Each row is a point. To make a cloud, some directions were put in groups of two or more. Within a group, all points are equally far from the middle, so they leave a hole (a ring in 2 directions, a hollow ball in 3). The other directions are filled evenly. Then the cloud was stretched, turned, moved and blurred a little. How many holes are there, and how many directions does each take, smallest first?

Cloud (14 x 2):
[[ 3.8 -2.0]
 [ 6.8 -0.3]
 [ 4.0 -3.4]
 [ 2.2  1.1]
 [ 4.3  0.0]
 [-6.4 -2.8]
 [-2.6  5.9]
 [ 6.6 -0.4]
 [-2.5 -5.7]
 [-0.2 -1.3]
 [ 1.2  5.1]
 [ 0.9  1.0]
 [-0.3  5.1]
 [ 4.6 -4.6]]
Holes: 0

Cloud:
[[-3.4  3.2]
 [-5.6 -0.4]
 [-0.1 -5.9]
 [-2.6  3.6]
 [ 1.9 -5.2]
 [-4.1 -4.6]
 [-1.9  3.8]
 [-0.6 -5.9]
 [ 3.0 -4.3]
 [ 0.6  3.9]
 [-4.5 -4.1]
 [-0.7 -5.9]
 [ 4.2  0.3]]
Holes: 1 (2)

Cloud:
[[ 4.1  2.3 -3.5]
 [ 3.4  6.5  0.4]
 [-1.4  7.1 -1.5]
 [ 4.9  4.9  0.5]
 [ 5.3  2.9 -1.4]
 [ 2.9  6.3 -1.7]
 [-4.5  0.9  2.8]
 [-0.6  4.5  5.6]
 [ 5.1  4.3 -0.5]
 [-1.6 -2.8  0.2]
 [-1.2 -0.9  4.9]
 [-1.5  5.4  4.8]
 [-0.9  2.5  6.1]
 [ 4.2  5.2 -1.5]
 [-2.7  6.8  1.0]
 [ 1.7  6.6  3.4]
 [-0.6 -2.6 -2.0]
 [-3.4  4.1 -3.0]
 [-1.2  0.7 -4.5]
 [ 2.2  6.7  2.9]
 [ 5.3  3.6 -1.2]]
Holes: 1 (3)

Cloud:
[[ 4.1  5.1  1.7]
 [-1.9  3.3  4.0]
 [-3.7 -4.2 -1.8]
 [ 1.2 -5.5 -3.6]
 [-2.1 -2.2 -6.2]
 [ 1.2 -2.1  5.0]
 [-1.7 -2.2  4.5]
 [-1.7  1.8  4.9]
 [ 1.6  5.5 -5.1]
 [ 5.8 -1.0  2.5]
 [-4.5  2.8 -3.0]
 [ 5.3 -3.9 -1.9]
 [ 1.2  2.1 -7.4]
 [-3.6 -4.4 -0.8]
 [ 6.6 -1.9 -1.7]
 [ 2.0 -5.7  0.0]
 [-3.9 -1.7 -4.8]
 [-4.8  1.7 -3.3]
 [-1.0 -5.3 -3.6]
 [-1.0  2.8 -6.9]]
Holes: 1 (3)

Cloud (19 x 3):
[[ 6.4  0.2 -1.2]
 [ 2.7  2.2 -5.8]
 [-1.1 -2.3  2.0]
 [ 1.8 -4.7 -1.3]
 [-0.8  5.4  5.7]
 [-3.4  5.6 -2.2]
 [-0.8  6.6  0.5]
 [ 7.3  1.2  0.4]
 [-2.8 -3.3 -1.3]
 [-2.4  2.7  3.7]
 [ 4.1 -3.9 -1.8]
 [ 2.2  2.2 -6.4]
 [ 0.0  6.5  6.2]
 [ 7.1 -1.2  0.4]
 [ 0.3  0.6  6.5]
 [ 2.8 -4.6 -3.4]
 [-1.3 -0.1  3.9]
 [ 6.2  3.8  0.1]
 [ 6.0 -1.1 -1.5]]
Holes: 1 (2)

Cloud, 27 rows:
[[-3.5 -3.3 -3.2  3.4]
 [-0.5 -1.8 -5.1 -4.6]
 [-2.5  5.9 -0.6 -3.7]
 [-1.0  3.8 -3.9 -4.5]
 [-2.0 -5.3  6.6  0.3]
 [ 1.1  0.3  5.5  4.8]
 [-0.7  4.3  5.3  1.6]
 [ 3.1  5.6 -0.5 -2.8]
 [-2.6 -6.0 -2.5  2.2]
 [-6.0 -3.4  3.0 -1.5]
 [-5.1 -1.2  1.9 -5.5]
 [ 0.1 -7.9 -0.9  1.3]
 [-0.6  4.6 -3.5 -4.3]
 [-4.8 -5.2  1.5  1.3]
 [-0.4 -3.2 -0.2 -7.2]
 [ 4.4 -1.8  3.2 -5.1]
 [-3.4  4.4 -1.4 -4.7]
 [-3.2 -0.7 -0.8 -6.9]
 [-2.0  4.6  3.4  2.6]
 [ 2.7 -5.6  4.3  3.9]
 [-0.2 -1.1 -6.4  1.2]
 [-1.5 -5.0 -4.4  1.7]
 [ 3.5 -7.2  0.4  0.3]
 [ 3.5 -7.1  0.1 -0.6]
 [ 4.7  3.8  1.9 -3.2]
 [-5.5  2.0  0.4  1.5]
 [ 1.8  2.6  6.7 -3.5]]
Holes: 2 (2, 2)

Cloud:
[[ 0.0 -0.3  4.8 -4.4]
 [ 2.8 -0.8  5.1 -5.6]
 [-0.4  2.1  0.7 -2.8]
 [ 4.6 -3.0  6.8 -3.7]
 [ 3.3  6.5 -4.2  2.5]
 [ 3.6 -2.5 -0.8  7.5]
 [ 1.6 -1.2 -3.5  4.1]
 [ 1.0  5.1 -8.2 -3.3]
 [ 2.5 -1.2 -3.4 -3.1]
 [-2.5 -2.1 -8.2 -3.3]
 [ 5.5 -2.9 -1.5 -2.8]
 [ 5.1 -3.4  5.0 -4.0]
 [ 1.6  2.0  5.8 -4.9]
 [ 3.4 -2.8 -2.5  3.1]
 [ 7.1 -1.5 -4.4  1.6]
 [ 8.7  1.5 -3.8 -4.4]
 [ 5.7 -2.6  0.6  1.9]
 [ 5.0 -4.8 -4.7  2.5]
 [ 4.5 -3.2 -3.7 -1.1]
 [ 2.9 -3.3 -6.7 -5.3]
 [-5.2  2.3 -0.3  4.1]
 [ 0.0 -3.9 -4.4 -2.8]
 [ 2.1 -1.3  8.2  2.7]
 [ 3.7 -0.7  0.0  2.7]
 [ 1.7 -2.8  1.6 -1.5]
 [-4.7  2.3  3.0 -3.5]
 [ 1.1  3.9 -4.5  2.3]
 [-0.6  0.6 -0.4 -3.2]
 [-1.8 -0.9 -2.2 -0.8]]
Holes: 0
